Each row is a point. A path goes straight from each point to the next, and from the last back to the first. The post is the endless flat space through its rows: a point in 2 columns, a line in 3, a plane in 4, and so on, so that a path can go around it. Count how often the path circles the post. Going back the other way cancels.

Post (2 x 3):
[[-24   3 -16]
 [  0 -14  13]]
Path (27 x 3):
[[ -8  22 -16]
 [ -7  27  16]
 [-48  -9  -4]
 [ 25 -60  52]
 [-11 -14 -32]
 [ 10  10  -3]
 [-44  23 -32]
 [-14 -13  10]
 [-33  -3 -25]
 [  2 -18   2]
 [-11  22 -12]
 [-15   9  12]
 [-51 -10 -26]
 [-11 -31   9]
 [-12 -22  24]
 [-31  22 -16]
 [-19  32 -30]
 [  6   5 -21]
 [-28  37 -36]
 [-24   2  -5]
 [-31 -20 -10]
 [ -6 -24 -22]
 [ 15  -2  12]
 [-29  22 -19]
 [ -4  -7  30]
 [-31 -11 -12]
 [-14  -5 -18]]
Times around: 4

Post (5 x 6):
[[ 12   5   1   4 -15  -1]
 [-25   1  22 -18  -8  33]
 [ -7 -11  19  -6   3 -11]
 [ 27  -6 -11  -5   5  -7]
 [  4  28 -22  12 -11  23]]
Path (29 x 6):
[[ 30   7 -15 -42   5  32]
 [ -2  -4   0 -20  -7 -16]
 [-19  -8 -15 -17  24  12]
 [-42 -12  20  -8   7  41]
 [  0   8  13  11  28   4]
 [ -6   3  29 -29  28  -1]
 [ 33   6  -9   3  19   3]
 [ 41  -9 -11  32 -21  17]
 [  5  25 -34  25 -28  60]
 [ 34 -37  34 -29  37   6]
 [ -2  23  -6  -3  10  14]
 [ 11  -3   7 -28 -17  -9]
 [-23 -22   5 -21  24   2]
 [ -6 -33  -2   5  16  10]
 [ -2   1  45  21 -29 -10]
 [  2  21   0 -19  17  19]
 [ -6  12   5 -13 -10   7]
 [ -6   2  -4  -3 -17  -6]
 [-11  31 -49  21 -35  52]
 [-25 -12   6   8  21  19]
 [ 32 -14   5  13  26 -18]
 [ 32   0  15 -30  14  -2]
 [ 46  13 -19 -32 -13   7]
 [-34  28  38   7   2   4]
 [ -9   3  46  21 -13 -12]
 [ 30  -3   6  10   3  -5]
 [-35  35  39   1   1 -32]
 [ 21  -4  -5 -17  -1 -16]
 [ -5  15 -18  -9   5  19]]
Times around: 3

Post (10 x 11):
[[-27  -2 -13 -16  -3  13   8  16  -3  -2  -9]
 [  7  16 -14   5  -2   8  27  30   2 -23   6]
 [-17 -11  -5   8 -21  10  -9  39 -17  20  -3]
 [ 27  15  -5   7  -2 -20  -8 -26  13  -2  13]
 [ -4   9 -11   5   8 -16  23  29   9  -3 -21]
 [ 11  15  -6   9  16 -10 -10 -16 -10 -31  -1]
 [ 23  39  13   9  -1  22 -31 -21   6 -19  -8]
 [ -4  22   5 -12   3 -14  27  18 -18   6  -5]
 [-19 -23  -3   5 -23  28   3  22 -25  20 -26]
 [-24  -1 -21   7  -3  35   7  22 -18  23 -15]]
Path (25 x 11):
[[-15  13   6  22  14  28 -14  20 -37  25  15]
 [ 18  -4  -2   3 -19 -10   3   9  10  18   3]
 [-10   2 -31  -3  -5  -1  18  28 -17   5  10]
 [-11   3  11  -5 -34  -9 -18  25 -12   7 -12]
 [  5  27   1 -30 -18  -5   2  22 -22  58  31]
 [  6   0  19   2  -4  36  12  20 -13  -2 -16]
 [-25  17 -13 -10  31  15  30   3 -29 -48  -4]
 [-27  -8  -1  15  -4  -5   9  15  -9 -33 -53]
 [-13  18  -4 -22 -12  -9   7  20  11  -9  -9]
 [-11   8 -23   2  -1  22   1  43 -50   8  10]
 [  1  25  15   0 -20  17 -49  34 -18   1 -27]
 [ 16 -14 -22  31  36  -5  -9   3 -21 -47 -18]
 [ 14  12  46   8  -4   2 -27 -18   1  14 -42]
 [-35  -2 -11 -17 -32  19  12  -7   4  -8   3]
 [ 14  60  14 -18 -31   5  -7  -8  34  12 -10]
 [ 21 -11 -16  -2 -29  -1 -33 -39  33   7  19]
 [-30   7 -11  -7 -11   1   0 -10 -11 -29   1]
 [ -2   4  29  36 -20  -9 -35  23  27 -21 -35]
 [  2 -24 -19  10   7  -1  22   3  24  20  11]
 [ 11  13 -46  24  26 -14   8  56  30  -8  -6]
 [-15   9 -19   8 -10 -14  16  34   4  18 -59]
 [ -6 -24  -9  13 -27  11 -26 -12  16 -39 -20]
 [ 45   0  -6  52   6  -1   4 -16  17 -17  16]
 [-17   7 -18 -17  32  -8   5 -31 -11 -22  10]
 [ 21  -5  -7  29 -19 -10  -3 -32  18  -2   9]]
Times around: 0

Post (13 x 14):
[[  1 -22  -4  15  18 -10   6   4  -7  11 -12  -7  -3 -17]
 [  0  -6  17 -25  -7 -18  -4  14 -23  -5   7  -7   8  -1]
 [  7  -4   1  10  -8  -4  10  14  -9  -5   0  26   2  -1]
 [ 10   6  -1  29  -5   8 -21  -1  -3   3  29 -11  14  -9]
 [ -1  22  -3 -12  18   3 -20  15  -6  -9 -18  29 -12 -16]
 [ -2  16  12 -18  -7 -10  12  19   3   0   5   0  -2   2]
 [ -1 -12   9  -5   7   8 -31 -10 -15  13   6  -1  36  21]
 [-19  -2   0  15 -13   5  -5  -4   3   1   3  -2 -22  -1]
 [-13 -25  13  29  -1   2  12  18  -3  14  -2  -6  35 -10]
 [ -8 -10 -10   0   5   6   5   6   2   5   3 -22  45   0]
 [ 25  -8  -2  -5 -14   9  -7  -3  13   2 -18 -17  -6  -9]
 [-11  13 -20  13  -2  33   5  27   6  10 -10  38 -39  13]
 [-22 -29   5 -48  -3   9  20   9  41  15 -13  -7  14 -22]]
Path (28 x 14):
[[-14  14  -8 -13 -14  27  23 -11  45   9 -20 -13  31 -18]
 [ -7   4 -11   4 -22  25   9  25  15   4 -20  60  -3  -4]
 [  1  13   7 -24  15  -9 -26 -10 -12   4  19  25   1  -8]
 [ 17  -7 -21  22  -2  10  20  -1  10   1   8 -52  15 -12]
 [ -5   3  -9 -14  31  -2   8   6 -22  10  17 -27  25  43]
 [ 14 -32  -9  -9 -15   5   0 -10  18  -1   2  20   0   9]
 [ -3   5  -9  19  -2   7 -23   5  13   2 -14 -31  43 -20]
 [ -1  10   3   1 -54  41  -5  31 -20  -6 -22   0  19  21]
 [  0   6   1   0 -15  47 -27 -10  12  22  15  11  23  26]
 [-34 -14 -13  -3   2   3   4   1 -15  19  -9  15  -4   7]
 [  7   0 -24  39  20   9  -2  23 -16   6 -49  17 -25   2]
 [-15  -2 -20 -32 -19   6   6   2  28  -8 -15  19  16   5]
 [-20  23 -31  -4   3   2   0 -26  22  -5  -9  11   1 -18]
 [  0 -16 -37  20   4  -7  -1   2  -8   8   2   8 -17 -11]
 [-29 -11  20 -27 -26  -8  -2  13  10   4  -6 -20  34   5]
 [-40 -25   1  -8   3  -8  12  14   2  43  -5   9 -37   1]
 [ 17  25  -3  -5  15  15 -19   4 -17   9 -24  -2   4   5]
 [-22 -22  14 -16 -22   9  21  25 -13  -6 -20 -14  22  11]
 [ 22 -11  -7   1  31   6 -28  -7  11  10   7  -9 -27 -23]
 [ 11  -2   8  15  13  -7  27   8 -19  -2  -2  -2  -6   7]
 [-11  18   2 -38  -1  27 -34   3 -16  17   2   2  10  21]
 [ -7  10 -14  25  18   5 -25  -9 -11   9 -41  -9   4  -8]
 [-21  -6   4  26 -14  11  -1   2   3  12  13   5  20 -11]
 [-26   5  23 -21 -11  -9  -2  -7 -24  10  29 -19   6  30]
 [ -2   4  -1  -5  14   2   4  10  -3 -21 -20   6   7  -9]
 [  2 -18  14 -11  -9 -12   6   4  35 -13   4   7  34 -37]
 [-39 -18  31 -10 -57   1 -16 -12   5  -8  35  23   9  23]
 [  9  21  -8 -20 -10   6  -1  19   1  10 -19 -16  10  -6]]
Times around: 2

Post (17 x 18):
[[ 18  -4 -11 -26 -12   5  -1   0  11  -3  -1   0 -41   4   0 -28 -17  30]
 [ 12 -29  11  29 -14 -12   2  23 -27   5  -5  17  -5 -10  15   0  11  22]
 [  8 -29 -16  22   4  -1   9  13 -14 -26 -20 -11   7   6  38  -3  33  11]
 [-17  19   7  -2  -5 -10  -5   7  20   1  -1   1 -57  15  25 -18 -31   0]
 [ 19  30  21  -8  14 -46  14  -3  60  28  -5 -17   0  10  -5  11 -22  10]
 [ 11   1   0   1  -7  -2 -20  16 -23   4  -8  -7  30   0  26  10  39  14]
 [ 11  25  24 -15 -12 -29  23 -20  51  -1   2  17  -4  14 -13   9 -14   6]
 [ 10  -1  16   9  -4   2  -4  -4  -8 -12 -21  -4  15 -35  18  -5   5  16]
 [ -3   5   3  -7   7 -10  33  -8 -27  15   4   8 -27   7  10  -6 -14  19]
 [ 16   1 -16 -19   1   0  13  25   7  20  -8  23 -29   9   8   8 -44   2]
 [-23  -6 -27  23  -9  -6   1  21 -22 -11  -5  -4  19  -8   4  -5  22  25]
 [  1 -12 -17  17   5   6  -4  10 -32 -27  25 -13   8 -24  11   6   6  -2]
 [-35  -3  10 -36   9 -29   0   6  13  19   3  12 -18   2  11 -18 -17  -8]
 [  1   1   7  15  24  34  -4  13  -1  -3  -8   0   4  -1   0   5  29  -4]
 [  3  -7 -20  21   1 -14 -12 -13 -19  16  -3  -7   2 -27  32  -5  26   5]
 [ -5  -5  -9  -3  11 -21 -18   1 -27 -11 -28  -4 -14 -12   3  19  13   8]
 [ -7 -13   0  20 -10  -3 -12   9 -22  -8 -15  -5  17  18  -8 -16  13  -9]]
Path (28 x 18):
[[  6   1 -28  -6  10   6  39  18   6 -28  11  -2 -13  11 -16  39 -20  24]
 [ 41   0 -24  -9 -13 -20   2   6 -45  13  21 -36  42 -32   4  29  27  21]
 [ 15   8   6 -18   8 -40   5  -3 -36  56  16  -2  15 -42   6 -13  10  24]
 [ 21   4  12  26   8  -1   2  42   6   3   1  -6  10  -3  55 -24 -15   3]
 [ 26 -24  22  25   1  31   3   8 -31   5  10  12  -9  -1 -16 -28  13  41]
 [-56 -19  12  -7   4 -31 -17  19 -25 -10 -19  -7   5  22   4  23  -6 -15]
 [ -9 -11   1 -20 -22 -13 -23  -6   3 -20   6 -27 -13  -3  -4  -2  32 -13]
 [  7   1 -28  23  26  29  22  39  -6  39 -12  11  19 -23  22  19  46  -3]
 [ 36  12  17  20  -7  -6  20  13   6  39  -5  26  30  -7  12   5  11  15]
 [ 38   1  19  -6 -10   0   7  11  -5   6 -31  25   3 -17   5   7 -16  41]
 [-11 -37   6  11   5 -25  12  -2 -23  -4  16  -9  12  30  14  -8   3   4]
 [ 12 -16 -24 -14  30  37  -3 -11 -19  -8  15 -32 -22 -34  -1 -18  -9  -7]
 [-17   4  28   7 -24 -30  39  -4   8   2 -18  -3  -2   7  -6  -7  26  22]
 [ 44  -1 -46   5  -1 -15  33  15 -10  12  -5   6  49 -14  13  21  19  28]
 [ 27  14   1  15  -8 -18 -10 -18  10  -9 -20   0 -35 -18  11 -12 -12  37]
 [ 29 -10 -18  13   0 -24 -38  -8  -2  14 -21 -14  12 -30  -1   7  11  14]
 [ -1 -31   4 -11 -50 -20  -4   5 -16  -6 -20   8 -22 -24  39 -11 -35  20]
 [-16 -12 -48  -3 -18   5  -4  45 -15  16  -1  -7 -19  12  34   4  10   1]
 [ 15   3 -48   6  -9 -19  -6   0  26  11 -17  -2 -58  -5  32 -12 -21   5]
 [-23 -11 -15  27 -14 -42 -29  15 -52  32   0 -16 -35 -23  48 -35  18  11]
 [ 26 -21   4  60 -19  -5  -3  35  36   3 -32 -27 -22  13  22  -9  16  22]
 [-28   1  34   7   0 -35   7 -44   2   5  -1  -3 -17 -28 -20   5 -11  17]
 [ -7  -5   5   2 -24   1 -42 -49 -19 -12   6  -2  20 -54   4 -24  11  32]
 [ 15   4  -4  -6  -8  48   5  13  -6  15  -1 -26  13  12   2   0   3  -9]
 [ 25  23   0 -10   6  40   7  27 -21  39  -7 -37  -4  19  24  -4  12  -8]
 [-22  12 -19 -14  34  29  13  31 -13   7  18   5   8 -23 -22 -22 -20  -4]
 [ 34   3  -1  24 -33  -8  -1 -22  35 -29 -15 -27  22  -5 -21 -57  -9  41]
 [-30 -10 -16 -20  28  10   1   1 -39 -14   0  20  40 -15 -21  27  16  20]]
Times around: 4

Post (17 x 18):
[[ 15 -28 -21  18  -3  -3 -13  23 -21  15 -12  14 -20 -18  17  -9  10  18]
 [ -5  20 -11  -6   5  13   9 -10  -2  -7  25   1 -15   3  39 -15  26 -21]
 [  4  12 -18 -21  12  23  32 -34 -11 -12   3  -6 -12  -7 -15  25  13 -11]
 [ -9  12 -14  -7  10  14  14   6   1  -8   0  11  19 -21   6  -8 -27  -1]
 [ -3   5   2  16 -35  -2  27  12 -39  42 -21  17 -13 -32  16  17  12   0]
 [-14  28   7  16  17  -3   5 -35   4 -13  -1  14 -12   5   9  -7  -1 -20]
 [ 25   4 -13  16 -24 -23  23  28 -18  38  -4   3 -31 -38   1   6  13   7]
 [ -7   7 -21 -12  30  29   6  18   7  17  17   2   3  25   0 -11  -7   2]
 [-33  10  25 -26  15  12  33 -13   1  -1  24   5   0  -5  -2  -6   7  13]
 [ 18  17  -1   2   6  17 -12  -8  14 -17  21  19  23  27  17 -15  11 -22]
 [ -8  16   4  -1  35  23  19 -40  47 -13   7  -7  11   1  24  18  10 -21]
 [ 15   9 -20  -1  -8  -1  34   5 -41  40 -33  -9  -3 -28  -6 -16  19  25]
 [ -5   0  15 -40   2  38   2  -5   8  10  -7  -4  -6  -5  -8 -25 -13 -10]
 [  7 -29  -6 -20   8 -14   9  39   7  -3   2 -16 -21  37   7 -21  -4 -29]
 [  1   5 -14   3 -21 -16  -2  50 -31  26 -33   0 -16 -21  -1   0  16   6]
 [ -1  21  23 -30  32   1   9 -43   0  14   1   1   1 -10   9  13  -3 -26]
 [ -3 -28 -13  -3  -4  -3 -21  28  23 -29  31 -43  -8  49  11 -17 -28   4]]
Path (27 x 18):
[[-16  13  23  -7 -11  24  22  21   0   4  24  -8  -7 -23   7  13  36   8]
 [-13 -12   5  -7  17  41   4   7   0 -11  -2  18  23 -31  36  21 -29  10]
 [-27  27   5 -33  -3  -4  18  41   5  31  -9   8 -37   3  31   9   5 -40]
 [  9 -12   0 -34  26   4  20  24 -32  35  -7  10 -41   2  -7 -44   6   7]
 [-22 -15 -12  20  16 -16  34  24 -11  -8  -4   1 -17  -9  21  26  -2 -22]
 [  5  -3  21 -24  -6 -10  20  19 -17   6 -58 -12  -9 -27 -11 -17  -9 -33]
 [  0  39  14   1   1  32   4 -32 -18  -3  25  32  -5  10  36  22  34 -14]
 [ 44  33  12 -46 -35   8 -13 -50 -41  14  -7  13  11   8  10 -15   6 -20]
 [ 38  -3 -15 -12 -33 -18  21  37 -19  42  33  27 -23  11 -10 -21  59  -1]
 [  8  -1   1 -12   4 -21  16  30   2   8 -24 -13  -5 -39  -7   3  25 -15]
 [-38  -6  10   2   8  10  28   2 -16 -11  29  -7 -33 -51  42  18  -8   4]
 [ 29  19 -18  30   8  16  10  13  60 -17  15 -35   8  10  39 -11   8   5]
 [ 12   6  -2 -37  21  -2  20   2  28  -9  -2 -13   4  24 -21   5   4  -4]
 [-40 -11  32 -28  -3  25  14   4  30 -19  30 -18 -18  17   7  -5  -6  28]
 [ 27   5 -26   7  10  28   8  21   2   8 -23  17  27  28  -2 -19  -1  16]
 [-18 -17 -27  27   0 -18  29  -1   8   5   5 -14  -8  11  32  15  11  33]
 [-24   6  -3  33 -17 -22  46 -25  -9  -2  22  14  16 -12   6  14  21   7]
 [-11 -17   0  30   2 -24   5  13   4 -25  20 -20 -14   2   6  -5   4   2]
 [ 24  -2 -18 -52  -1  58 -11   8 -27   0 -55 -39  10   6  12  -4  -3 -14]
 [-35  13  32 -14  19   4 -10  19  20  18 -30  14 -17   0  -5  30 -11 -19]
 [  4  41   6   1   8 -39  -4  26  12   0   3  13  12  28  26 -30  48 -25]
 [-36   9 -23   5  12   3   2  24  49 -40 -26  -8   6 -26  32 -26   2 -23]
 [-20 -30  -4 -15  23  16   1  -7 -30   2  13 -10 -29   2   5 -19  34   5]
 [ 29  22 -27  32 -30 -10  37 -38 -21  19  22   7  12 -21  20   5  30  -8]
 [  1  29 -32   3  11  19  -5 -27  41 -19   8   9  17   2   7  -9  -9   8]
 [ 15  -3  -5 -28  26  39  -8 -16   9  -4 -18  16 -11  20  15  12  21 -18]
 [ 23   3 -36  -6  11  22  31  21  -9 -14  -4 -16 -15  13 -20 -14  -5 -25]]
Times around: 2
